Each row of a before or after table is a point. One or more steps were done to the points. Then noise was added and the rows were shuffled. The steps act on how far a point lies along the listed directions, d1 being the first. Name the steps. A step turns or swaps two directions, mirrors them in a line or flattens them onto one, adds a multiple of one to another, or multiplies one. Angles are multiples of 10 degrees, from the lower direction toward the higher: turns from -170 to 170, lines from 10 to 170 but not 90. Use the fewest steps. Two steps may share a direction if one is a turn and the other turns, adds or multiplies; they go together, in the order done. Otherwise the lowest direction goes first.

Directions:
(1): -33 -64 -16
(2): 28 3 -68
(3): -60 36 -23
Before (11 x 3):
101 7 -60
-48 97 -64
17 19 3
31 10 11
69 17 -6
68 -51 -43
34 10 -4
42 -67 0
45 29 -17
-28 -30 -11
-65 -20 -28
After (11 x 3):
9 4 5
-56 5 -3
28 0 5
-17 -8 -5
47 -12 34
52 -46 9
-91 55 52
53 -32 95
21 0 39
53 -52 60
21 -5 18
Steps: multiply d1 by 0.4; mirror d2 and d3 in the line at 100 degrees

Directions:
(1): -41 4 39 64
(2): 9 -8 -69 49
(3): -24 79 -19 -8
(4): -70 -30 -25 -28
Before (11 x 4):
1 -2 -19 55
9 -33 14 -21
-49 28 -61 -23
-103 -39 -27 1
-50 -39 -11 -8
74 20 -25 65
5 -58 32 24
-48 21 8 18
19 13 -9 -60
42 13 -46 14
-80 -4 37 -102
After (11 x 4):
-25 -55 17 -8
33 27 37 -1
0 3 -43 5
37 -12 29 -72
61 6 -25 -11
-35 9 -27 -46
21 -4 -38 56
37 98 -51 -69
16 -34 33 31
110 11 -5 -28
-52 -71 42 43
Steps: mirror d1 and d4 in the line at 150 degrees; mirror d2 and d3 in the line at 130 degrees

Directions:
(1): 27 -7 -3 -27 37 -98 43 15
(2): 70 49 29 -24 -48 -21 -44 -32
(3): -63 -8 -8 -67 -7 -28 -69 18
(4): -40 -22 41 -31 -31 -5 48 -80
(5): 16 -40 57 -23 -50 15 24 75
(6): 29 -87 30 27 30 -10 -52 -28
Before (11 x 8):
-38 -16 26 14 -21 -13 45 -49
23 32 -33 36 38 -27 23 3
-47 -66 17 -56 -14 21 0 39
-16 -7 5 26 30 35 69 -51
51 -32 3 41 31 -36 49 20
-5 -10 -22 24 55 -28 40 43
18 9 -8 41 38 25 33 -28
-56 -121 36 -37 73 -74 -106 -3
66 18 29 1 0 -45 -20 -36
-6 19 -30 -37 29 -7 -83 -9
78 -75 19 61 39 -25 -49 -55
After (11 x 8):
30 -41 20 -34 2 -22 -6 -86
-13 41 -33 26 15 -37 -13 -39
-13 -105 42 -38 66 -93 -118 -7
-39 14 -9 -48 -11 -55 44 36
20 9 18 -28 3 -65 38 37
18 88 -32 -23 18 -15 -3 -6
29 -60 19 11 27 32 -48 42
4 60 -19 -25 0 0 1 36
6 20 -10 0 5 -16 31 72
-74 -15 -27 8 31 23 2 42
-90 -3 -35 -67 -8 -19 -73 62
Steps: mirror d1 and d2 in the line at 160 degrees; mirror d3 and d6 in the line at 50 degrees; turn d4 and d5 by -90 degrees

Directions:
(1): -12 -13 -87 28 35 -31 72 42 14 24 36
(2): -105 -7 -34 -34 -10 -15 -37 -35 16 -43 39
Before (9 x 11):
-6 -9 -10 5 -11 1 -8 -28 0 -21 35
15 -38 -9 23 23 -11 21 19 7 22 -1
-6 -13 5 -16 9 -1 7 -13 15 -15 -15
75 25 118 -10 -27 50 -43 -15 -27 1 -68
-62 -21 -78 5 27 -28 13 12 26 -6 40
8 18 -33 23 27 -8 52 10 -3 11 3
9 -11 14 12 -13 -8 12 -26 -2 -13 -6
-55 12 26 -66 -47 4 -115 -58 9 -67 17
59 6 91 -6 -11 45 -29 -23 -18 -7 -59
After (9 x 11):
-2 -9 7 -13 8 0 2 -13 15 -16 -16
-83 -15 -46 -19 9 -15 -36 -21 24 -34 33
-10 -40 -27 12 21 -16 18 14 12 13 10
99 1 58 25 14 35 24 10 -16 23 -58
14 -11 14 11 -8 -8 13 -17 2 -7 -11
3 -9 0 2 -17 6 -17 -36 -2 -16 22
27 18 86 -52 -53 25 -113 -49 -8 -46 -28
-29 18 -45 18 24 -13 34 1 4 0 11
118 21 73 24 1 37 28 30 -22 36 -61
Steps: turn d1 and d2 by 40 degrees

Directions:
(1): -29 5 49 36 -16 40 -5 22 -46 54 -98 17
(2): -31 1 72 29 -1 -4 -98 -18 -1 -66 19 -5
(3): 1 97 -3 -49 -21 -21 -19 1 72 -13 -58 10
(4): -90 23 -7 -25 63 13 5 -78 -3 41 15 -7
(5): -43 31 37 22 -86 24 65 -11 11 -11 55 39
Before (8 x 12):
-68 31 -24 -31 37 11 58 -48 14 58 13 16
51 -9 -37 -12 42 -5 -27 53 -21 1 -42 -20
35 41 -36 -38 -38 -2 54 -2 55 8 16 28
-2 -33 -11 -12 11 -29 10 -20 -3 -26 68 16
40 -79 -35 18 -10 4 95 11 -31 -12 72 -24
-10 -15 65 20 -26 -17 -61 0 -1 -39 -26 -21
23 28 -25 -25 -12 -14 16 19 14 23 -49 -8
-14 25 15 4 -39 -27 -30 -25 24 -72 32 -22
After (8 x 12):
-9 23 7 -8 -13 -30 -55 -23 32 -68 10 -34
20 -47 -28 6 47 12 -3 36 -51 4 1 -19
4 -20 -14 6 -52 8 123 -15 4 -18 75 -3
25 3 -29 -25 16 -16 7 11 -6 29 -50 -23
-25 -15 67 16 -12 -11 -63 -9 -6 -37 -23 -22
-22 30 -30 -32 15 0 44 -3 26 34 -8 17
-7 -13 -6 -20 -12 -32 23 -13 6 -36 74 29
48 42 -48 -55 2 -12 23 -4 56 14 -9 9
Steps: turn d3 and d5 by -50 degrees; multiply d4 by 0.4

Directions:
(1): -18 62 -50 3 121 22 21 -40 13 -41 -17 -30 -8 -7 -18 63 8 -19
(2): -44 -30 -19 -39 44 26 -47 19 19 51 25 97 32 -28 -18 24 -77 -5
Before (9 x 18):
15 40 -14 21 11 -23 23 -9 -15 -57 -30 -62 -24 11 -11 19 40 -7
15 21 0 36 -24 3 13 -23 4 -32 -2 -35 -23 21 3 -12 35 -9
12 51 -22 2 103 16 19 -38 8 -36 -17 -23 -3 12 -10 54 35 -9
18 44 -17 17 15 11 26 -26 -1 -36 -2 -56 -7 26 -3 0 32 -23
-5 -27 19 15 -22 9 -9 10 -19 29 17 41 10 -3 3 -21 -19 2
-19 -14 -1 10 13 12 -8 11 14 -7 10 18 1 -7 -18 -2 -16 17
17 18 -8 11 12 6 21 -22 9 -15 6 -15 -14 8 -2 12 16 7
-18 45 -37 -13 121 28 5 -27 1 -26 -11 3 1 -23 -26 59 -23 -22
-20 -38 19 -28 -30 -2 -18 37 -2 50 16 57 20 6 -19 -21 -37 -9
After (9 x 18):
-20 4 -13 15 45 27 -1 -11 -12 8 11 36 13 -8 -6 18 -25 -5
28 11 11 21 -56 -38 16 5 -24 -40 -25 -57 -23 14 2 -15 43 7
-16 -20 3 7 4 8 -9 13 12 1 12 17 -1 -8 -14 -9 -14 19
23 1 9 12 -29 0 17 -9 4 -5 10 -13 -13 13 8 -7 13 14
49 -36 57 12 -88 -22 -1 15 -18 15 1 -5 -3 27 24 -49 44 20
10 27 -6 40 -15 6 11 -25 9 -32 -7 -34 -24 22 2 -11 33 -11
29 17 12 16 -50 -2 22 -6 -11 -19 3 -50 -5 32 8 -35 34 -15
29 -52 54 -4 -103 -17 -20 32 -27 26 11 25 9 -1 13 -59 -14 13
-35 5 -15 -29 61 16 -13 12 12 28 9 50 19 -5 -30 26 -41 -20
Steps: mirror d1 and d2 in the line at 100 degrees

Directions:
(1): -80 43 -15 -8 49 -78 -3 -14 36 39 52 7 42 -55 26 -23 -38 -17 69 34
(2): -3 -18 -24 79 -79 -48 59 -15 35 8 -46 31 -30 24 19 57 -23 32 75 -18
Before (12 x 20):
11 -25 7 91 -67 -45 70 -21 29 23 -34 27 -25 26 2 56 -26 37 56 -23
47 -79 -9 60 -62 74 43 16 -22 -30 -61 12 -57 48 -17 19 14 40 -5 -18
61 -54 -4 110 -110 -20 64 -29 31 -27 -70 31 -65 49 38 79 -10 48 42 -21
-65 2 -17 67 -11 -115 30 -21 69 36 13 20 58 -52 37 20 -44 5 103 47
-20 37 -5 -3 -4 -3 -20 -20 24 -1 7 3 1 -4 8 -21 8 -7 -18 2
-4 -9 1 -15 29 4 -12 -7 -3 8 46 -2 21 -6 4 -36 -1 -19 -25 8
-46 2 -9 80 -46 -68 55 -19 23 7 -20 13 -18 -26 38 13 -53 19 83 -10
-9 -3 17 2 -9 -5 -1 20 -19 -10 18 19 11 -1 -14 -18 6 13 -7 -11
3 -2 17 -38 54 33 -12 12 -21 12 9 -36 -12 -2 -26 6 24 3 -28 16
41 -39 -13 75 -112 14 38 8 9 -20 -39 33 -54 77 3 49 -18 21 -29 -38
74 -16 39 -61 17 83 -44 31 -64 -29 -27 -9 -12 20 -35 -36 62 3 -100 -15
-63 10 -23 15 32 -55 19 -20 51 18 16 19 23 -23 39 -4 -27 1 97 24
After (12 x 20):
-11 -5 14 9 -18 -6 1 19 -15 -13 13 23 6 0 -16 -13 5 16 -5 -16
-3 25 40 -86 118 25 -79 -2 -20 -13 85 -37 44 -57 12 -76 16 -45 -74 51
-66 13 -21 3 41 -51 9 -15 50 16 23 15 27 -24 36 -14 -30 -2 95 21
95 -42 30 1 -53 70 -2 23 -48 -35 -78 13 -49 53 -30 12 52 28 -61 -41
-79 22 -5 22 44 -104 -8 -13 58 41 48 2 81 -80 31 -18 -36 -17 71 63
-74 38 16 -16 65 -44 -14 -8 1 14 51 -19 33 -72 26 -65 -42 -23 26 25
15 -33 -14 43 -37 -9 31 -10 10 5 6 18 -9 22 11 8 -4 9 8 -14
-5 20 16 -59 51 47 -66 23 -27 -8 71 -15 23 4 -11 -65 2 -43 -111 13
-14 30 -11 18 -29 -7 -4 -20 34 2 -7 7 -11 2 10 -4 9 6 -5 -4
13 -37 19 -42 67 101 -36 33 -52 -23 27 -28 4 -11 -34 -63 25 -6 -71 22
-34 32 36 -48 98 -15 -35 -5 -10 36 75 -20 51 -47 -16 -55 -8 -29 -26 28
20 -24 0 15 -10 16 28 3 -10 5 -36 -17 -44 29 -22 53 22 28 2 -6
Steps: mirror d1 and d2 in the line at 20 degrees

Directions:
(1): -41 -19 3 -20 49 16 -87 -3 -60 19 69 -32 -63 74 -58 -61 -11 -41 -48 -12 -15 -6 52 -8 -14 41 32 3 90 -9 1 -20
(2): 38 76 8 -16 29 7 4 -95 24 -22 -18 12 16 45 -41 7 11 45 43 6 1 -55 62 33 -62 9 16 41 19 5 52 118
Before (9 x 32):
15 -14 5 10 -31 -7 27 30 9 -5 -20 -4 0 -37 19 12 -8 3 2 -3 -4 17 -53 -8 29 -21 -9 -17 -28 0 -26 -21
13 4 -6 -9 29 0 -29 -27 -7 3 2 -7 -7 36 -25 -11 5 6 1 -2 -8 -16 51 8 -32 7 -3 15 25 -8 18 22
3 4 -1 14 -8 -5 10 2 -2 4 -11 9 21 -24 35 16 4 9 16 2 -12 15 -14 -18 4 -20 -12 -14 -34 5 7 -13
3 6 1 -11 17 8 -12 -31 -3 -4 -11 -12 -9 23 -13 -6 0 19 5 2 -1 -3 23 1 1 15 5 12 2 5 1 12
-13 -31 8 -4 7 -1 -12 21 -7 1 19 4 -22 -3 -5 -21 -2 -17 -14 12 -6 3 0 -5 11 -4 9 2 7 2 -19 -20
-12 -1 3 3 1 0 -19 4 -8 15 26 -10 -13 30 -19 -10 -12 -2 -8 -5 -1 5 28 -1 -2 -4 9 -5 13 -10 15 5
-1 -6 2 17 -15 -1 18 20 -7 4 -6 24 5 -29 21 12 -6 9 -1 0 1 9 -35 -12 31 -4 -11 -13 -35 10 -9 -36
-6 -26 7 15 -2 -9 5 39 -8 2 7 -17 6 -2 14 4 1 -11 -13 1 10 11 -23 -16 25 -18 -2 -9 -17 5 -27 -22
-59 -38 -9 -14 41 14 -74 17 -66 32 75 -36 -55 74 -47 -56 -26 -52 -69 -12 -13 10 26 -22 -5 47 36 -20 94 2 -7 -52
After (9 x 32):
10 -31 -13 12 -15 -16 14 33 6 7 -21 2 17 -31 30 18 4 -2 -1 2 -2 19 -11 -7 14 -19 -27 -10 -32 -8 -15 -39
-6 0 9 3 22 -1 -22 -2 -18 -1 22 -25 -6 41 -24 -13 1 -7 -11 -1 5 -14 23 -6 -6 0 15 9 21 3 -4 19
3 24 5 1 17 3 -13 -32 -13 4 6 3 6 18 1 -2 4 16 20 1 -17 -5 25 -8 -26 -4 4 3 1 3 26 24
2 -15 -3 -4 -2 3 14 0 3 -2 -27 -8 2 -12 18 9 1 16 5 5 3 12 -12 -8 24 0 -9 -5 -29 7 -19 -21
-12 -19 1 13 -16 -7 4 31 3 17 16 -5 0 -1 5 2 -13 -5 -6 -4 2 21 1 -6 18 -17 -3 -18 -10 -5 2 -23
15 24 10 -13 15 4 -20 -34 -3 -8 8 -14 -24 36 -40 -19 -5 10 4 -5 -12 -24 16 11 -19 7 18 11 34 -3 8 48
-14 -29 8 -4 12 -2 -14 14 -10 3 22 0 -22 6 -7 -23 -3 -19 -13 11 -8 -1 4 -4 6 -3 11 5 9 4 -16 -15
3 28 9 -4 20 12 -18 -35 -19 -3 18 18 -13 28 -27 -12 -6 12 -1 1 -6 -23 23 0 -11 18 15 13 14 7 22 17
-62 -79 -13 10 -6 0 -26 83 -48 39 47 -23 -33 1 16 -28 -30 -63 -72 -10 -3 51 -46 -42 48 18 6 -48 30 3 -44 -116
Steps: mirror d1 and d2 in the line at 140 degrees

Directions:
(1): -41 7 -15 91 -34 9 -75 21 -7 29 41 7 52 -10 -49 -31 -3 12 5 -32 77 -68 49 72 -26 -95 81 6 -15 45 51 -21 -17 -29 -44 -24 33 17 7 -69 19 -50 18 -4 -23 43 88 -17 -10 -7 -55 29 -37 -24 -19 -25 -67 -44 1 -12 -14 5 26 -103
(2): -12 33 -26 -20 53 65 49 22 -41 48 -1 19 13 73 -19 36 41 19 49 -36 -57 5 -58 -36 -33 -47 57 -26 18 -23 19 -31 -72 -3 -46 -15 -117 15 -17 -96 -25 -20 63 -79 44 5 -10 -34 21 18 2 46 32 -39 -64 19 48 -27 39 57 -34 52 6 47
(3): 8 -31 13 18 26 67 -118 -25 -77 -11 39 -70 5 53 15 -23 47 26 7 45 -5 -54 -92 10 -3 1 -17 -12 -19 -63 -55 31 -6 -4 23 22 37 16 57 61 -27 67 79 -73 8 38 -4 52 -60 36 -63 16 46 6 15 -71 45 1 13 -22 -2 -30 -29 -44
(4): -8 79 10 35 -8 2 1 16 -51 35 53 26 -101 -43 33 77 -42 36 29 66 -9 74 27 35 -36 -8 -5 -58 -39 88 47 -1 -35 -43 -52 19 29 -4 15 69 -50 11 24 1 -17 98 -42 -1 84 -24 -6 -39 70 -22 2 -52 12 -29 -10 3 62 21 -1 11
Before (14 x 64):
6 -24 6 -32 10 9 -2 -9 -14 -2 -25 -27 17 47 0 -24 30 -4 2 -19 0 -6 -39 -24 1 6 -12 3 20 -29 -23 -12 -5 25 20 -4 -17 -11 6 -4 -5 14 13 -16 25 -51 8 23 -45 16 -13 18 -2 18 16 -4 16 8 13 -13 -30 -14 -15 -7
-6 55 6 35 0 9 13 30 -34 38 36 11 -70 -6 11 66 -12 35 44 21 -5 23 31 27 -25 -24 35 -31 -24 51 43 -5 -31 -22 -49 14 -13 4 4 4 -25 4 26 -31 -13 63 -21 -17 66 -9 -13 -16 35 -28 -36 -18 13 -11 3 12 34 44 14 -13
8 -44 2 16 -5 -27 -14 -17 47 -17 -15 -7 13 -21 -13 -36 -8 -22 -36 -11 37 -13 31 7 21 12 -12 38 -4 2 -20 8 59 16 37 -12 50 -7 -5 21 35 5 -25 48 -24 -21 9 16 -31 3 15 -2 -35 38 12 20 -18 9 -31 -44 0 -37 7 -23
-1 -28 7 15 -16 1 -45 -9 -4 -7 0 -18 39 -7 -3 -50 -8 -8 -22 7 17 -50 6 24 8 -3 19 21 2 -11 -16 -3 34 19 27 12 22 10 2 1 -2 -15 -17 3 -11 -17 25 20 -37 3 -14 7 -32 7 27 6 -35 14 -3 -31 -25 -29 8 -39
-19 40 -5 10 -6 -7 30 17 -29 36 12 36 -56 -18 5 41 -18 11 10 26 -32 34 5 22 -10 -18 25 -59 -22 46 29 -5 -28 -14 -38 9 -24 -11 11 5 -22 11 11 2 -12 24 -31 -9 49 -7 7 -24 41 -9 -5 -14 0 -2 -5 27 16 19 0 8
-3 -32 11 3 0 0 -41 -7 -13 -3 10 -14 20 -1 -18 -7 3 -7 0 10 8 -33 -13 -1 3 7 15 16 5 -7 -23 5 6 8 4 -14 24 -20 19 -12 15 1 22 -17 -4 -1 13 27 -38 -2 -25 27 -17 0 11 -13 9 15 -5 -18 -34 -8 -9 -17
14 55 20 -14 -10 -44 67 31 39 -2 -23 26 -72 -46 41 44 -40 9 9 27 -43 87 28 -3 -5 30 -30 -17 -4 74 33 -15 -15 -9 -17 2 -6 -5 -17 31 -1 -16 -10 34 -10 23 -52 -23 52 -33 43 -55 39 -2 -10 1 2 15 -28 14 19 32 -6 52
-7 33 -14 2 -8 -2 10 23 -16 15 46 41 -29 -6 -6 15 2 18 30 11 -8 28 -11 20 -30 -29 12 -22 0 37 11 -11 -26 -13 -33 -3 4 10 11 -15 -23 -10 6 5 15 39 0 -16 39 -7 -7 17 19 -13 -3 -14 -17 -18 17 25 32 32 11 2
34 -11 8 -45 -5 -15 49 -31 43 -36 -40 15 -7 -24 26 -27 -12 -31 -9 -3 -17 24 -10 -36 20 61 -53 28 9 -25 -41 9 24 22 52 3 -11 -11 -5 21 10 14 -60 32 9 -37 -33 22 4 16 42 -13 -30 39 18 33 14 43 -3 6 -11 -25 -4 43
4 1 -1 -52 9 -54 64 0 55 -18 -51 8 4 -20 -7 6 -4 -25 -13 -34 -36 29 31 -21 15 29 -29 34 20 -17 -6 3 12 15 13 8 -30 -30 -25 -24 23 -28 -55 42 12 -61 -13 -8 16 -6 63 -20 -33 15 12 68 -16 13 -14 6 -30 14 3 41
30 -1 1 -32 -34 -61 96 16 97 -18 -54 57 1 -64 -19 -27 -28 -39 -33 -61 22 20 67 -30 26 23 -10 39 25 5 1 -5 50 48 18 -18 -5 -31 -57 -41 52 -53 -95 89 -12 -66 4 -43 3 -22 54 -43 -54 9 7 81 -51 41 -21 9 -5 -4 7 43
11 3 -5 6 -22 -50 9 14 60 5 -40 18 22 -73 -19 -35 -46 -18 -45 -23 23 -8 78 12 15 11 5 24 -5 28 13 -4 35 -8 -6 11 32 -17 -35 -30 6 -39 -89 60 -17 -37 22 -25 -2 -28 12 -17 -53 -8 33 36 -55 10 -24 -31 -7 -5 -7 -22
16 14 21 -27 7 -4 46 1 7 11 -3 16 -44 -22 10 43 -18 0 -6 25 -33 62 2 -26 -27 30 -32 -14 -12 15 -30 5 -9 -6 -4 -5 4 -16 7 59 -27 14 -25 19 2 0 -43 2 19 1 26 -30 13 -2 -6 7 20 18 10 15 14 -7 -15 51
-13 -68 -28 -28 15 21 -38 -16 11 -23 -41 -29 86 71 -25 -80 50 -16 -2 -56 17 -91 -40 -11 32 13 20 42 44 -95 -57 -5 27 19 31 -23 -38 19 7 -74 49 2 3 -37 30 -69 20 3 -64 20 -19 52 -54 10 -13 33 10 41 30 -18 -72 -11 -1 -15
After (14 x 64):
-24 59 -16 -1 1 -16 90 31 -9 47 -3 69 -54 -20 -2 61 -27 3 19 0 -45 59 23 8 -16 -26 41 -62 -12 63 52 -24 -45 -14 -61 -4 -65 -13 -18 -39 -20 -20 -4 13 -3 9 -32 -37 77 -14 33 -19 28 -23 -28 15 -5 -7 -3 49 9 41 12 36
30 20 24 -68 22 -9 98 -1 12 6 -27 21 -61 -13 24 59 -17 -4 -2 26 -72 96 -13 -60 -21 61 -51 -16 -4 -1 -41 7 -10 3 5 0 -31 -20 -3 65 -37 23 -33 19 16 -18 -82 -2 33 4 55 -38 24 5 -7 24 48 32 14 30 17 0 -21 102
53 -47 30 -21 -52 -71 -1 -17 79 -66 -34 -2 -16 -87 13 -63 -30 -39 -65 -3 46 -5 45 -8 53 75 -78 50 3 -25 -56 41 104 55 71 13 99 -36 -8 78 50 10 -96 103 -36 -55 -6 20 -47 -14 23 -72 -45 46 69 24 -48 72 -43 -44 22 -60 -17 1
27 -29 22 -63 -2 -69 23 -29 49 -57 -52 -27 -18 -36 22 -9 -11 -30 -33 10 -35 31 15 -22 39 83 -91 42 4 -41 -49 35 51 27 58 31 31 -36 2 65 21 22 -64 57 0 -66 -38 31 -11 0 57 -47 -22 45 54 44 -4 41 -30 -29 -9 -25 -17 37
13 -21 7 39 -36 -41 -76 -3 35 -12 -14 -22 27 -76 -13 -65 -36 -12 -59 5 55 -49 63 41 21 13 -8 28 -21 16 -12 22 55 -14 13 21 98 -11 -1 24 6 -8 -68 54 -32 -13 39 9 -41 -19 -28 -23 -48 6 59 -11 -61 13 -31 -63 1 -37 -22 -78
11 -65 12 33 -1 -4 -84 -32 14 -28 4 -40 13 -5 -7 -53 8 -8 -37 17 46 -42 -5 19 25 14 -25 37 -17 -25 -49 25 65 13 54 2 86 -1 27 63 25 39 5 25 -28 -3 11 46 -63 16 -17 1 -19 48 29 -19 -7 11 -29 -64 4 -60 -8 -61
12 -32 12 -38 11 9 -6 -16 -18 -13 -28 -36 8 45 11 -25 29 -7 0 -2 -2 -2 -46 -29 12 25 -28 5 16 -39 -38 -1 4 29 36 3 -2 -14 15 23 -7 29 10 -10 24 -52 -4 34 -55 18 -14 8 5 25 28 -10 21 19 7 -24 -26 -24 -21 -4
25 64 20 -52 1 -51 119 34 49 -5 -43 37 -89 -44 54 62 -41 4 10 22 -74 117 22 -32 2 54 -49 -19 8 68 26 -18 -17 2 -10 4 -36 -11 -29 34 -7 -16 -23 39 1 -2 -83 -29 70 -35 73 -61 46 -1 -11 24 21 27 -29 26 18 41 -11 102
61 -34 22 -80 6 -12 32 -55 30 -68 -46 -17 -32 -19 60 -30 -4 -34 -23 38 -44 38 -52 -60 39 121 -114 27 5 -63 -88 39 47 34 92 24 16 -16 15 100 -3 66 -59 31 13 -46 -76 56 -16 29 48 -34 -3 61 51 16 49 70 -7 -10 5 -51 -27 64
-8 -97 -8 -3 -7 13 -120 -37 4 -52 -23 -68 80 51 -13 -112 47 -15 -24 -20 53 -119 -40 20 47 34 -10 50 23 -103 -86 25 62 16 61 -11 42 18 37 -1 54 37 3 -21 9 -53 32 41 -101 23 -52 35 -56 33 28 -10 -4 51 14 -60 -54 -53 -12 -65
-7 -37 7 41 -18 19 -100 -12 -26 -10 20 -41 48 3 -6 -66 3 1 -22 15 36 -79 -10 42 2 -20 25 20 -10 -21 -23 3 35 12 31 13 47 18 23 12 -4 -6 5 -13 -18 3 41 36 -59 10 -44 16 -26 6 32 -21 -37 6 0 -44 -25 -42 5 -74
-13 50 -22 4 -9 -10 45 36 1 29 40 65 -21 -10 -21 25 -7 13 35 -11 -5 36 11 22 -38 -50 38 -22 7 59 37 -28 -38 -15 -52 -17 -22 8 -10 -58 -15 -41 -6 13 16 32 9 -38 57 -19 7 23 5 -25 -21 8 -29 -26 22 40 28 48 25 9
-8 -34 11 15 2 7 -62 -6 -22 1 19 -21 29 5 -23 -13 9 -3 5 12 15 -45 -16 8 1 -5 22 17 2 -8 -23 7 4 6 0 -16 29 -17 26 -14 16 1 33 -27 -5 7 23 30 -46 -1 -36 33 -16 -4 9 -20 9 9 0 -21 -35 -10 -8 -30
-21 87 -16 33 3 -5 81 55 -7 64 24 54 -60 -8 -12 88 -19 32 61 -24 -13 43 67 17 -37 -57 77 -34 -10 80 88 -37 -57 -26 -85 -6 -73 3 -31 -74 -17 -44 10 -24 -6 54 -7 -61 105 -24 15 -5 17 -49 -70 22 -3 -28 16 48 18 80 35 11
Steps: multiply d1 by 2; add 1 times d4 to d2; turn d2 and d3 by -40 degrees
